Each row is a point. Each copy is the shape, with its points in the same order, stretched, turned, moved and blurred by noise. Some copies are also mirrored. Which?

Shape (8 x 2):
0: -0.018 -0.065
1:  0.016  0.023
2: -0.014  0.056
3: -0.006 -0.027
4:  0.045  0.001
5: -0.010 -0.027
6: -0.014 -0.070
7:  0.000  0.045
Copy 1:
0:  0.035 -0.060
1: -0.028  0.021
2: -0.008  0.053
3:  0.006 -0.027
4: -0.046 -0.003
5:  0.012 -0.021
6:  0.030 -0.061
7: -0.013  0.041
Copy 1 is: mirrored
Copy 2:
0:  0.057  0.044
1: -0.026  0.005
2: -0.059  0.025
3:  0.022  0.029
4: -0.001 -0.019
5:  0.023  0.033
6:  0.064  0.042
7: -0.046  0.014
Copy 2 is: mirrored

Shape (8 x 3):
0: -0.010 -0.001 -0.059
1:  0.015  0.024  0.045
2: -0.001  0.063 -0.036
3: -0.017 -0.011  0.005
4: -0.018 -0.029  0.013
5: -0.014 -0.022 -0.029
6:  0.000  0.037  0.020
7:  0.074  0.041  0.032
Copy 1:
0: -0.016 -0.063 -0.021
1: -0.009  0.047  0.041
2: -0.070 -0.008 -0.012
3:  0.026 -0.002  0.001
4:  0.047 -0.005  0.009
5:  0.028 -0.046 -0.008
6: -0.019  0.033  0.013
7: -0.059  0.030  0.086
Copy 1 is: mirrored
Copy 2 (8 x 3):
0:  0.045 -0.005 -0.020
1: -0.047  0.044  0.023
2:  0.027  0.061 -0.042
3: -0.026 -0.011  0.002
4: -0.028 -0.027  0.006
5:  0.014 -0.019 -0.006
6: -0.029  0.046 -0.013
7: -0.020  0.099  0.052
Copy 2 is: only turned
Copy 3:
0: -0.029 -0.061 -0.049
1:  0.007  0.024  0.004
2: -0.042  0.014 -0.080
3:  0.022 -0.026 -0.008
4:  0.037 -0.035  0.004
5:  0.001 -0.054 -0.018
6:  0.004  0.022 -0.027
7: -0.059  0.024  0.012
Copy 3 is: mirrored

Shape:
0:  0.012  0.025  0.034  0.029
1:  0.022 -0.040 -0.039 -0.054
2: -0.042  0.011 -0.015  0.009
3: -0.018 -0.035 -0.059  0.004
4:  0.049  0.031  0.025 -0.062
5: -0.001  0.044  0.016  0.034
6: -0.017  0.056 -0.030  0.039
Copy 1 (7 x 4):
0: -0.026  0.038  0.016  0.009
1:  0.067 -0.055  0.017  0.005
2: -0.035 -0.022 -0.011 -0.033
3:  0.007 -0.058 -0.040  0.006
4:  0.069  0.020  0.050 -0.037
5: -0.038  0.035 -0.001 -0.016
6: -0.030  0.019 -0.045 -0.041
Copy 1 is: only turned
Copy 2:
0:  0.030  0.003  0.023  0.015
1: -0.016 -0.017 -0.010 -0.083
2: -0.027 -0.023 -0.007  0.020
3: -0.027 -0.015 -0.050 -0.020
4: -0.005  0.017  0.076 -0.055
5:  0.024  0.017  0.019  0.044
6: -0.016  0.040 -0.006  0.036
Copy 2 is: only turned
Copy 3, 7 rows:
0:  0.033  0.011 -0.010  0.039
1: -0.006 -0.071  0.026 -0.061
2: -0.028  0.028  0.008 -0.011
3: -0.018  0.005  0.057 -0.058
4:  0.039 -0.071 -0.050 -0.010
5:  0.032  0.040 -0.019  0.018
6:  0.021  0.074 -0.014 -0.024
Copy 3 is: mirrored

Shape:
0: -0.049 -0.001  0.026  0.035  0.025 -0.004  0.006  0.004
1:  0.015  0.042  0.022 -0.070 -0.037  0.016  0.042 -0.077
2: -0.019  0.057  0.017 -0.033 -0.057 -0.005  0.093 -0.040
3:  0.004 -0.001 -0.001  0.059  0.020  0.033 -0.010  0.025
4: -0.017  0.046  0.075  0.034  0.019 -0.030 -0.006  0.025
5: -0.039  0.000  0.009  0.023  0.030 -0.023 -0.011  0.018
6:  0.012 -0.007  0.003  0.002  0.026 -0.017  0.008  0.076
7:  0.017 -0.010  0.013  0.054  0.053 -0.031  0.008  0.006
8: -0.011  0.035 -0.018  0.043  0.025 -0.030 -0.021  0.031
9: -0.027 -0.007  0.021  0.062  0.008 -0.022 -0.024  0.008
10:  0.066 -0.036  0.007  0.000 -0.026 -0.034 -0.010  0.031
Copy 1 (11 x 8):
0: -0.052 -0.004  0.015  0.049  0.000  0.010 -0.011  0.031
1: -0.013  0.005 -0.075 -0.060 -0.036  0.014  0.003 -0.048
2: -0.050 -0.012 -0.114 -0.016 -0.072  0.020  0.019 -0.007
3:  0.016  0.004  0.006  0.078  0.005  0.017  0.002  0.013
4: -0.050  0.067 -0.001  0.045 -0.024  0.015  0.024  0.049
5: -0.030  0.007  0.014  0.035  0.006 -0.007 -0.021  0.046
6:  0.039 -0.004  0.004  0.028 -0.012 -0.027  0.024  0.084
7: -0.016  0.025  0.027  0.066  0.007 -0.049  0.021  0.012
8: -0.011  0.034 -0.020  0.055  0.021 -0.026 -0.010  0.049
9: -0.031  0.024  0.015  0.070 -0.012 -0.008 -0.036  0.017
10:  0.073  0.015  0.001  0.025 -0.058 -0.054 -0.015  0.022
Copy 1 is: only turned
Copy 2, 11 rows:
0: -0.024 -0.040  0.011 -0.017  0.030 -0.036  0.002 -0.042
1:  0.078  0.048 -0.004 -0.020 -0.070  0.009 -0.008 -0.043
2:  0.074  0.064  0.046  0.022 -0.042 -0.039  0.040 -0.050
3: -0.055 -0.018 -0.006  0.005  0.060  0.035  0.009 -0.020
4: -0.016 -0.010  0.066 -0.052  0.055 -0.042 -0.032 -0.014
5: -0.032 -0.034  0.002 -0.026  0.023 -0.040  0.001 -0.002
6: -0.002 -0.010  0.015 -0.035  0.060  0.001  0.049  0.050
7: -0.001 -0.034 -0.007  0.012  0.077 -0.012 -0.030  0.017
8: -0.057  0.005  0.001  0.000  0.035 -0.035 -0.003  0.032
9: -0.055 -0.047  0.029  0.007  0.034 -0.018 -0.024 -0.012
10:  0.015 -0.021  0.029  0.003  0.023  0.055 -0.007  0.082
Copy 2 is: only turned

Shape (15 x 9):
0:  0.016 -0.009  0.012 -0.016  0.012  0.017 -0.049 -0.042  0.029
1:  0.039 -0.007 -0.044  0.012 -0.042 -0.012  0.008  0.015  0.034
2:  0.001 -0.006 -0.018 -0.004 -0.024 -0.025  0.029 -0.006  0.010
3: -0.025  0.050 -0.007  0.014  0.015 -0.022 -0.015  0.002  0.036
4:  0.031 -0.004 -0.047 -0.032 -0.048  0.016 -0.043 -0.031  0.027
5: -0.083 -0.039  0.032 -0.059  0.018 -0.048 -0.074 -0.012 -0.006
6:  0.035 -0.013  0.040  0.020  0.035 -0.092  0.009  0.008  0.075
7:  0.033  0.014 -0.013  0.023 -0.023 -0.008 -0.039  0.029  0.020
8: -0.001 -0.040  0.036 -0.013  0.025 -0.012  0.002 -0.012  0.028
9:  0.033 -0.006  0.005  0.035 -0.013 -0.043  0.018  0.035 -0.003
10: -0.007 -0.046 -0.047  0.039  0.071 -0.005  0.001  0.014 -0.042
11:  0.028 -0.059 -0.012  0.015  0.036 -0.040 -0.038  0.050 -0.046
12:  0.010 -0.020 -0.069  0.011 -0.020 -0.052  0.072 -0.021 -0.059
13:  0.018  0.019 -0.006  0.108 -0.013 -0.045  0.004  0.016  0.053
14:  0.016 -0.013  0.027  0.020  0.060 -0.023 -0.009 -0.039  0.002
Copy 1 (15 x 9):
0:  0.008 -0.015  0.007  0.041  0.029  0.016 -0.002 -0.006 -0.038
1: -0.018  0.059 -0.007  0.016 -0.036 -0.006  0.006  0.017 -0.013
2: -0.019  0.022 -0.016 -0.014 -0.035  0.002  0.003  0.004 -0.029
3: -0.013  0.019  0.022 -0.008 -0.010  0.007 -0.016 -0.034  0.024
4: -0.007  0.048 -0.011  0.025  0.021  0.012 -0.018  0.012 -0.064
5:  0.002 -0.066  0.011  0.011 -0.013  0.008 -0.103 -0.006 -0.073
6:  0.006 -0.025  0.022  0.025 -0.070 -0.066  0.018 -0.033  0.013
7:  0.024  0.039  0.020  0.028 -0.030  0.010 -0.012  0.012  0.004
8: -0.004 -0.052  0.014  0.023 -0.014 -0.003  0.014  0.009 -0.032
9:  0.025  0.011 -0.003  0.003 -0.077 -0.008  0.010  0.011  0.011
10:  0.001 -0.029 -0.052  0.011 -0.011  0.022 -0.021  0.051  0.051
11:  0.058 -0.027 -0.024  0.034 -0.050 -0.003 -0.037  0.063  0.019
12: -0.020  0.041 -0.091 -0.058 -0.057  0.004 -0.006  0.018 -0.014
13: -0.024  0.038  0.004  0.038 -0.089 -0.001  0.009 -0.033  0.048
14:  0.019 -0.047 -0.017  0.022 -0.011  0.000  0.014 -0.018  0.014
Copy 1 is: mirrored
Copy 2:
0:  0.033 -0.036  0.032 -0.007 -0.009  0.005 -0.033 -0.028  0.023
1: -0.026  0.025  0.000  0.038 -0.037  0.000 -0.014  0.008  0.034
2: -0.025  0.015 -0.006  0.005 -0.017 -0.009  0.023 -0.006  0.031
3: -0.002  0.010  0.009  0.037  0.028 -0.004  0.018 -0.050  0.069
4:  0.016 -0.005 -0.011  0.004 -0.039  0.050 -0.028 -0.012  0.009
5:  0.023 -0.085 -0.062 -0.045  0.013 -0.019  0.053 -0.028  0.097
6:  0.019  0.009  0.077  0.010 -0.022 -0.079  0.039 -0.002  0.104
7: -0.008 -0.001  0.012  0.062 -0.006  0.013 -0.004  0.018  0.048
8:  0.003 -0.030  0.039 -0.035  0.010 -0.034 -0.008  0.000  0.044
9: -0.022  0.009  0.014  0.051 -0.004 -0.046  0.029  0.028  0.035
10: -0.002  0.028 -0.059  0.006  0.041 -0.087 -0.053  0.012  0.016
11:  0.023 -0.014 -0.057  0.014  0.008 -0.056 -0.011  0.060  0.031
12: -0.041  0.049 -0.074  0.004 -0.023 -0.061  0.036 -0.012 -0.031
13: -0.068  0.025  0.043  0.099 -0.017 -0.061 -0.024 -0.019  0.081
14:  0.037 -0.031  0.036 -0.005  0.015 -0.071 -0.012 -0.026  0.034
Copy 2 is: mirrored
Copy 3 (15 x 9):
0: -0.019 -0.024  0.000  0.042  0.006  0.039  0.022  0.006  0.070
1:  0.003 -0.021  0.032 -0.017 -0.090 -0.026  0.004  0.007  0.016
2: -0.017 -0.017 -0.023 -0.039 -0.059 -0.020  0.024  0.007  0.007
3: -0.010  0.010 -0.031 -0.001 -0.016 -0.058 -0.020 -0.009  0.075
4: -0.014 -0.011  0.000  0.034 -0.084  0.026  0.022  0.036  0.041
5: -0.049  0.001 -0.110 -0.020  0.003  0.055 -0.038  0.043  0.036
6: -0.014 -0.097 -0.007 -0.044 -0.005 -0.052 -0.020  0.019  0.061
7:  0.001 -0.018  0.037  0.037 -0.048 -0.027 -0.041  0.008  0.012
8: -0.019 -0.055 -0.002 -0.031  0.017  0.025  0.008  0.004  0.030
9:  0.007 -0.043  0.021 -0.010 -0.038 -0.050 -0.019  0.001 -0.029
10:  0.085 -0.014 -0.034 -0.029  0.010  0.029 -0.023 -0.015 -0.020
11:  0.058 -0.037 -0.012  0.005 -0.004  0.020 -0.053  0.046 -0.056
12:  0.042 -0.013 -0.071 -0.062 -0.078 -0.029  0.062 -0.008 -0.057
13: -0.002 -0.064  0.023  0.007 -0.031 -0.075 -0.029 -0.051  0.029
14:  0.015 -0.056 -0.031  0.008  0.040  0.002  0.014 -0.027  0.037
Copy 3 is: mirrored

Shape, 14 rows:
0: -0.011  0.021  0.052 -0.027  0.019 -0.044  0.065  0.002  0.052 -0.046 -0.001
1:  0.017  0.005  0.019  0.047 -0.023 -0.013  0.071  0.021  0.001 -0.053 -0.006
2:  0.000  0.028 -0.012 -0.067  0.013  0.012 -0.007  0.041  0.001 -0.014  0.011
3: -0.038  0.053  0.028  0.002  0.026  0.012 -0.036  0.007 -0.002 -0.003  0.010
4: -0.015 -0.031  0.060 -0.017 -0.029 -0.042  0.004 -0.037  0.007 -0.006 -0.070
5:  0.046 -0.024 -0.026 -0.062  0.005 -0.007 -0.010 -0.038  0.022  0.016  0.040
6: -0.034 -0.032  0.076 -0.040 -0.016 -0.007 -0.022 -0.028  0.058 -0.015  0.022
7:  0.007 -0.040  0.010 -0.012  0.006  0.034  0.054  0.035 -0.006  0.021 -0.021
8: -0.005  0.003  0.009 -0.008 -0.050  0.017  0.036  0.006  0.004  0.001 -0.009
9:  0.022 -0.045 -0.028  0.017  0.014  0.008  0.033 -0.033  0.010 -0.025 -0.031
10: -0.048  0.010 -0.009  0.015  0.040 -0.006 -0.005 -0.020 -0.011  0.005  0.070
11: -0.018  0.011 -0.025  0.002  0.019 -0.036 -0.040  0.029  0.006 -0.009  0.030
12: -0.038 -0.004  0.024  0.018 -0.043 -0.003  0.019 -0.011  0.036  0.007 -0.050
13:  0.043 -0.021  0.068 -0.013  0.094  0.004  0.060  0.031  0.046  0.027  0.018
Copy 1, 14 rows:
0: -0.064 -0.043  0.009  0.046  0.030 -0.041 -0.033 -0.026  0.052  0.047 -0.010
1:  0.024 -0.068 -0.032  0.005  0.028 -0.068  0.021 -0.056  0.021 -0.011 -0.007
2: -0.044 -0.036 -0.030 -0.041 -0.001  0.031 -0.014  0.035  0.021  0.061 -0.033
3: -0.038  0.023 -0.043  0.006 -0.040  0.020  0.008 -0.012  0.034  0.037 -0.007
4: -0.036 -0.015  0.042  0.019 -0.024 -0.025 -0.013 -0.012 -0.037 -0.071  0.002
5:  0.024  0.007  0.003 -0.040  0.017  0.058 -0.065  0.014  0.004  0.033  0.008
6: -0.066  0.037  0.041  0.023 -0.019  0.048 -0.043 -0.041  0.049 -0.034  0.061
7:  0.054 -0.076  0.016  0.004 -0.021 -0.023 -0.011  0.029  0.034 -0.028  0.018
8:  0.011 -0.056 -0.030 -0.007 -0.001 -0.023  0.017 -0.007 -0.005 -0.017  0.050
9:  0.058 -0.011 -0.018  0.018  0.030 -0.012 -0.011  0.010  0.010 -0.054 -0.017
10:  0.044  0.015 -0.024  0.046 -0.014  0.051 -0.012 -0.057  0.047  0.050  0.013
11: -0.013  0.037  0.007 -0.036  0.017  0.036  0.022 -0.030  0.013  0.043 -0.039
12: -0.017 -0.004 -0.001  0.025  0.005 -0.041  0.045 -0.004 -0.005 -0.058  0.055
13:  0.023 -0.032  0.066  0.027 -0.030 -0.029 -0.086  0.015  0.124  0.046 -0.012
Copy 1 is: only turned
Copy 2, 14 rows:
0: -0.035  0.013  0.016  0.022  0.009  0.010  0.014  0.039 -0.091 -0.059 -0.007
1: -0.020 -0.049 -0.014  0.015 -0.027  0.010 -0.016 -0.009 -0.077  0.003  0.001
2: -0.029  0.005 -0.023  0.017 -0.028  0.068  0.042  0.032  0.008 -0.053  0.020
3: -0.060 -0.031 -0.039  0.011 -0.014 -0.053  0.003  0.093  0.028 -0.039 -0.001
4: -0.027  0.058  0.040 -0.021 -0.036 -0.043 -0.013 -0.003 -0.041 -0.007  0.063
5:  0.009  0.042  0.049  0.011 -0.004  0.066  0.042  0.003  0.026  0.016 -0.017
6: -0.010  0.068  0.012 -0.006 -0.023 -0.051  0.027  0.035 -0.014 -0.052 -0.026
7: -0.027  0.027 -0.007 -0.038 -0.033  0.073 -0.037 -0.035 -0.005 -0.015  0.000
8: -0.040  0.013 -0.022 -0.011 -0.055  0.033  0.005 -0.005 -0.022  0.014  0.005
9:  0.017  0.029  0.026  0.020  0.000  0.020 -0.053 -0.026 -0.007  0.032  0.016
10: -0.091 -0.043 -0.016  0.018  0.024 -0.045  0.007  0.050  0.066 -0.003 -0.056
11: -0.028 -0.028 -0.038  0.012  0.034 -0.019  0.035  0.032  0.030 -0.014  0.016
12: -0.042  0.051 -0.028 -0.017 -0.021 -0.032 -0.024  0.010 -0.028  0.022  0.040
13:  0.005  0.002  0.039 -0.045  0.033  0.056 -0.033  0.057 -0.042 -0.073 -0.057
Copy 2 is: only turned
Copy 3:
0:  0.020 -0.011  0.012 -0.080  0.045 -0.042 -0.022  0.046 -0.034 -0.026 -0.033
1:  0.054  0.000 -0.015 -0.067 -0.040 -0.009 -0.021  0.048  0.020 -0.008 -0.067
2:  0.023  0.030 -0.029 -0.018  0.057  0.005  0.061 -0.007  0.043 -0.024  0.001
3: -0.042 -0.035  0.015 -0.009  0.074  0.001 -0.013 -0.027  0.062  0.006 -0.016
4: -0.003 -0.054 -0.035 -0.041  0.007 -0.028 -0.044  0.070 -0.018  0.050  0.062
5: -0.013  0.023 -0.023  0.019 -0.002 -0.012  0.069 -0.018 -0.062  0.027  0.014
6: -0.037 -0.054  0.033 -0.034  0.035 -0.008  0.035  0.030 -0.048  0.023  0.049
7:  0.084 -0.010 -0.015 -0.005 -0.014  0.018  0.035  0.007 -0.007 -0.010 -0.030
8:  0.046  0.008 -0.001 -0.011  0.009  0.018  0.028  0.033  0.012  0.033 -0.012
9:  0.031  0.002  0.007  0.013 -0.071 -0.044 -0.018  0.015 -0.025  0.003 -0.006
10: -0.046  0.015  0.056  0.000  0.017  0.024 -0.013 -0.077  0.000  0.007 -0.026
11: -0.047  0.015 -0.015 -0.002  0.011  0.019 -0.002 -0.006  0.014 -0.031  0.008
12:  0.026 -0.032  0.022  0.001  0.006  0.000 -0.036  0.069 -0.002  0.032  0.006
13:  0.038 -0.067 -0.027 -0.046  0.053 -0.018  0.017 -0.013 -0.083 -0.059 -0.090
Copy 3 is: mirrored
Copy 4 (14 x 11):
0:  0.045  0.020  0.035  0.074  0.078  0.025 -0.047 -0.038 -0.017 -0.029 -0.079
1:  0.053  0.004  0.009  0.048  0.080  0.046  0.009 -0.033  0.036  0.041 -0.015
2:  0.005  0.044  0.067  0.020 -0.026 -0.022 -0.044 -0.023 -0.002  0.010 -0.037
3:  0.003 -0.050  0.052 -0.015 -0.012 -0.021 -0.033 -0.017 -0.029 -0.014 -0.020
4: -0.041  0.015 -0.026  0.084 -0.015  0.082 -0.044  0.012 -0.015  0.000 -0.003
5:  0.037  0.060 -0.018  0.047 -0.013 -0.057 -0.055  0.033  0.027 -0.014 -0.025
6:  0.008  0.001 -0.019  0.079 -0.023 -0.015 -0.002 -0.044 -0.003 -0.056 -0.076
7:  0.033  0.032  0.055  0.071 -0.006  0.032  0.018  0.010 -0.025  0.028 -0.001
8:  0.017  0.008  0.033  0.056  0.002  0.031  0.009  0.015  0.042  0.003 -0.029
9:  0.031  0.059 -0.021  0.031  0.047  0.024 -0.018  0.019  0.001  0.004  0.055
10: -0.001 -0.034  0.036 -0.017  0.044 -0.072  0.030  0.006 -0.015 -0.017 -0.014
11: -0.021  0.027  0.009 -0.045  0.004 -0.024 -0.008  0.005 -0.007  0.021 -0.019
12: -0.006  0.003  0.010  0.026  0.001  0.082  0.010  0.027  0.012 -0.028 -0.013
13:  0.111 -0.008  0.060  0.092  0.022 -0.029 -0.043 -0.016 -0.111  0.006 -0.061
Copy 4 is: mirrored
